Every row gives one point. Examples show where two turns around zero, p and q, send a point. Write where each new point lands after one turn and then the other. Backwards means that the second turn is done in reverse. Each puzzle has new turns, and all numbers are rounded.
In the rows, 128 means zero.

Turn p:
[102 114 132] => [101 115 125]
[125 180 118] => [129 181 125]
[155  91  91] => [160  94  91]
[130 127 170] => [122 121 169]
Turn q:
[ 84 173 168] => [ 99 186 164]
[114 112 124] => [111 115 128]
[137 116  92] => [130 109  94]
[158 120 161] => [160 119 159]
[147 119  95] => [140 111  95]
Where do these land?
p, then q backwards: [ 89 159 108] => [ 90 160 107]
p, then q: [195 121 141] => [190 106 146]
q, then p backwards: [ 97 106 113] => [ 92 109 129]
q, then p backwards: [153 141 131] => [154 137 120]
q, then p backwards: [106 112 148] => [111 122 157]

Turn p:
[136 144  86 167 131 112] => [139 143  89 151 162 113]
[ 78 129 142 103 123 142] => [ 77 134 145 115 106 128]
[111 148 142  97 125 129] => [113 151 153 112 113 126]
[132  89 172 132 116 131] => [132  84 149 141  96 136]
[108 150 154 108 118 116] => [115 150 159 130 107 116]
[175  96 146 165 165 148] => [163  77 133 145 161 167]
[120 141 133 109  99 149] => [118 149 125 120  95 143]
[164 128  48 143 147  96] => [167 136  71 110 183  95]
Turn q:
[112 139 146 157 139 158] => [123 140 140 163 138 159]
[121 114  81 145 127 118] => [116 117  83 142 123 110]
[132 225 144 132 120 164] => [133 226 142 127 140 162]
[124 110 123 124 125 170] => [134 113 114 129 125 169]
[165  98 136 105 146  73] => [155  93 145 103 137  71]
[133 107 145 127 103 113] => [130 111 146 123  98 118]
[108 103 120 106 136  99] => [103  96 127 109 135 106]
Where do these land?
q, then p: [160 119 102 122 190 125] => [159 105 128 104 187 118]
q, then p backwards: [114 103 123 116 106  88] => [ 97  93 131 108 116 109]
p, then q: [125 132 122 128 179 149] => [126 113 137 127 174 154]
p, then q: [110 123 190 116 124 121] => [120 119 179 142  92 141]
q, then p: [132 114 117 158  95  81] => [136 129 111 158 102  77]
p, then q: [117 186 100 123 121 151] => [111 187 113 124 153 143]
q, then p: [128 143 172 110  93 156] => [127 146 150 128  85 171]
p, then q: [138 103  99 150 116 152] => [131 111  79 130 127 135]

Turn p:
[ 88 125 115 114 150 196 128 159 162] => [ 88 108 116 103 148 193 102 159 139]
[145 131 129 186  88 154 124 150 102] => [146 125 136 178  92 157 109 126  87]
[131 120 116 120 150 138 127 103 100] => [116 116 116 114 142 118 134 101 104]
[154 104 109  99 113  86  95 132 165] => [162 138 103  93  91 104 131 132 171]
[ 59 117 137 101 153 125  95 101  98] => [ 66 128 129  95 148  82  90 128 115]
[148 148 170 146 115 130 142  96 153] => [142 132 168 158 138 135 129  96 159]
[132 161 123 129 111 118 186 145 118] => [131 150 152 150 136 143 180 150 112]
[140 141 133 225 122 131 152 125 129] => [129 112 126 225 115 145 134 115 122]
[143 126 108  80 121  87 111  98 134] => [138 154 118  82 114  91 149 107 148]
[139 153 135  73 162  91 110 129 116] => [148 165 114  88 170  90 133 130 133]
[129  81 133 136 125 152 138 170 133] => [142  79 128 124 115 150 117 164 119]
Turn q:
[166  96 127 132 139 132 117 130 126] => [142 100 130 139 163 133 110 134 135]
[146 159 157 162  76  93 143 141 157] => [174 130 154 154  76  99 147 146 156]
[142 138 109  84 137 180 119 150 117] => [121 127 101 121 127 188  96 139 104]
[147 112 119 160 145 167 135  42 152] => [127 111 121 161 151 129 117  34 150]
[116 110 121  89 121  89 167 157 166] => [135 126  94 101 125 133 178 167 166]
[125 148  98 108 134 108 128 171 171] => [132 163  88 133 121 135 132 174 156]
[ 98 126 161 148 180 128 133 122 144] => [ 93 154 158 148 156 134 162 116 137]
[119 107 118 150  80 124 133 136 108] => [128  90 122 128 101  92 128 137 110]
[106 162 151 117 126 142  71 111  87] => [101 154 174 101 109 132  80 115 102]
[114 123 121 129 143 120 135 120  51] => [125 126 140  94 151 109 130 118  62]
Where do these land?
p, then q: [141  84 135 144 110 138 152 117 204] => [115  70 113 164 112 143 144 124 187]
p, then q: [114 115 143 143 121 121  79 125 128] => [120 133 138 119 120  98  89 140 150]
q, then p: [172 136 149 105 133 116 112 133 110] => [171 123 128 110 153 141 101 120 128]
q, then p backwards: [123 122 113 121  90 136 106 106 112] => [122  92 127 126 121 136  92 113 120]
q, then p: [127 107 126 160 133  87 164 108  97] => [147 114 130 133 150  80 177 123 125]
q, then p: [ 85 169 188 151 132 146 140 131 104] => [114 139 208 159 141 123 121 127  99]
q, then p: [187 101 114 104 118 116 131 194 112] => [186  96  81 110 129 153 117 166  99]
p, then q backwards: [103 118 137 105 161  94 166 105 130] => [ 99  80 139 144 145  87 136 124 133]
p, then q backwards: [124 146 100  94 147  96  99 142 112] => [109 144  80 112 140  90 128 134 118]
p, then q backwards: [118 196  79 123 141 161 131 155 168] => [114 155 113  76 187 155 137 155 172]
p, then q: [115 115 124 158 121 197 128  92 132] => [ 70  92 140 128 120 126 113  81 123]
